Rows are points. The points of each table are mixes of a few directions, plus a little noise. How many directions does each table use, and how many do they share? Where both have some left over, give the other angles between the two spaces (their principal angles), to ten degrees, smallest first.

First:
[[ -4  19  50]
 [  7 -35 -92]
 [ -1   3   8]
 [ -6  32  84]
 [  4 -19 -49]]
Second, 5 rows:
[[-27   8 -34]
 [-32 -70  77]
 [ 69  35   4]
 [-15  -8  -1]
 [  6  34 -48]]
Directions: first 1, second 2, shared 0; angles 50

First (7 x 6):
[[ 66 -24  41  -2 -14 -20]
 [ -1  -9  23  17 -27  -7]
 [ 26 -79 -17 -17 -29 -53]
 [ 25  50 -17  29  25  70]
 [-94   2 -12 -67  25 -56]
 [-35  68  50  -6  21  15]
 [ 11  -6 -67  44  -4  53]]
Second, 6 rows:
[[ 23  -1  17 -38  25 -25]
 [-46 -43 -71  53 -46  19]
 [ 15 -59 -33 -60  17 -62]
 [ 33  41  58 -32  34  -6]
 [-30 -11 -32  44 -30  26]
 [  6  75  63  35   5  50]]
Directions: first 4, second 2, shared 2

First (8 x 11):
[[  4 -24  10   0  -4 -13 -11   0   2  16  -6]
 [ 45  45  44  11 -27 -10  15   8 -20 -11  23]
 [ -2  23 -11 -21   5  23   1 -40  -7 -33 -13]
 [-16 -15  10  13  10  -4   5  22  -2  17  -7]
 [-15 -11  30  13 -13 -11  12  26 -12  22   0]
 [  1  16 -24   1  -9   9  -9 -20  23 -23  10]
 [ -5 -11 -12   1  30   3  -5   1   5   0 -14]
 [-13 -23 -48 -23  10   3  -9   5  11  12   7]]
Second (11 x 11):
[[ -6  -5   9   7  -2   4  -3 -11  15 -19  -3]
 [  7   4  -2 -15   1  -2   8  14 -20  11   4]
 [  4   1   1 -10  -1   1   7   6 -10   3   3]
 [  3  -3  12 -20  -5   4  15   6 -14 -10   7]
 [ -3  -3  11  -6  -4   4   5  -2   2 -15   3]
 [  5   2   3 -16   0  -1  10  10 -17   3   6]
 [ -1  -1  10 -12  -4   3   9   2  -7 -10   4]
 [  1  -1   7 -11  -2   1   7   4  -7  -6   3]
 [ 11   8 -32  11  11 -14 -12  13 -14  46  -2]
 [-23  -6 -34  95  14  -6 -61 -48  86  10 -33]
 [  2  -1  16 -22  -7   5  15   7 -13 -14   7]]
Directions: first 6, second 2, shared 1; angles 50

First (8 x 14):
[[-43  26   9 -29   0  33  28 -21 -42 -18 -12 -23  19 -23]
 [-48   8  11 -25 -23  27  26   4 -31 -19 -16  -5   0 -18]
 [ 85 -10 -21  45  47 -48 -46 -15  50  33  29   6   8  29]
 [-46 -10  12 -21 -43  21  21  27 -17 -17 -19  12 -21 -12]
 [ 76 -19 -18  44  30 -47 -45   2  55  31  25  17  -5  30]
 [-74  -6  19 -36 -59  36  36  32 -35 -29 -29  10 -23 -21]
 [-12  10   3  -9   2   9   8  -8 -13  -5  -3  -9   8  -6]
 [ 63   2 -16  31  45 -32 -33 -22  32  24  23  -5  17  19]]
Second:
[[-34 -31 -29  43 -29   8   9  44  12 -37  -2  20 -33 -39]
 [-16   7  20  -9 -10   2  23  -2  11  17 -27 -25  12  20]
 [ 75  40  31 -27  15 -19 -30 -24 -15  40 -12  24   9  47]
 [ 42  19   2 -10 -16  -8 -10  10 -20  -5 -16  19   4 -15]
 [-10  -5  25  27  35  -8 -22 -21  43  52  19  13 -28  89]
 [ -3   3  -9 -26   1   8  11 -12 -17 -16   5 -22  25 -29]
 [-95 -36  23   9  24  -1  49  -2  24  13  18 -79  20 -25]
 [-30 -25 -74   9 -36  40  10  14  -4 -77   5  21 -13 -42]
 [ 75  27  13 -15  16 -23 -40 -11 -31  13   9  34   5  -4]]
Directions: first 2, second 5, shared 0; angles 30, 40

First, 8 rows:
[[  1   4   3 -22   7 -18   9   7 -19  27  10  -6  -3 -15 -32  -3 -14   9
    5  -8   7  -8  -7  10]
 [ 22  -9 -20  -1 -23 -19 -21  -5  -1   7 -22  11  -8  10   9   9  11  18
   12  -2   1   8  25  14]
 [  3 -23 -11 -12   7  -2   3  -3  -7   9  10  -7  -7   8   1   6 -12  15
    5  -5  -5  -5   8  -5]
 [ -7  48  25   4 -10  -5  -5   8   8  -7 -20   7  11 -20 -27 -15  23 -29
   -1   3  10  10 -28  13]
 [ -7  33  18  -6 -12  -1 -18   2  20 -18 -28   6   3  -4 -26  -8  37 -27
    6  -4  -1  14 -34   7]
 [-26  10  18   8  12  32  -3  -4  34 -43  -4  -6   6  10   6  -5  25 -34
   -7   0 -16   8 -39 -24]
 [  1 -25 -11  11  12  11  15  -2 -10   6  24  -6   0   6  26   5 -28  15
   -9   6  -2 -10  24 -11]
 [ 13 -37 -23  18   8   3  19  -2 -24  22  30  -3  -1   5  41  10 -45  33
   -9  10   4 -15  52  -5]]
Second (11 x 24):
[[  2 -18 -16  19 -27  20  -6 -20  24 -25  33   0 -12  11 -14  -7 -15 -11
  -44 -35 -15  22  -2  11]
 [  8  21  13   0  -2 -14   4  10  -9  14 -14   7   3 -17 -17   0  -1  -1
   10   8  15   0   2  17]
 [  8 -56 -22  -6  -3  13   2 -19  14  -8  39  -8 -27  22 -18  15 -32  15
  -18 -37 -18  11   9   5]
 [ -5 -11  -2 -14  20  -2   2   5  -8   6  -7  -6   2   7  18   6   7  11
   21  14  -3 -14   1 -19]
 [  6   0   2   0  -4  -4   2   0   0   4   2   3  -4  -4 -14   2  -8   1
   -2  -5   4   4   3  12]
 [ -5  10   1   7  -5   4  -3  -1   3  -7  -2   1   6  -1   7  -7   8  -7
   -7   2  -1   2  -4  -3]
 [-14  33   8   8   3   1  -5   7  -4  -6 -22   1  21  -6  30 -14  29 -13
    6  24   2  -8 -10 -19]
 [ -1  95  36  26 -21 -19  -4  22 -11   8 -48  21  34 -45  -4 -27  34 -34
    1  35  33   3 -13  23]
 [ 18 -56 -12 -22  11  -4  10  -7  -2  15  27  -6 -30  13 -32  26 -39  28
    8 -26  -5   2  16  14]
 [ -7  -9  -1 -15  21  -3   2   5  -9   6  -9  -7   4   7  22   6   9  11
   23  16  -3 -15   1 -22]
 [ -9  -9  -7  -3   8   8  -2  -3   2  -8   1  -6   3  11  22  -1   9   2
    2   4 -10  -6  -3 -20]]
Directions: first 4, second 3, shared 1; angles 30, 90
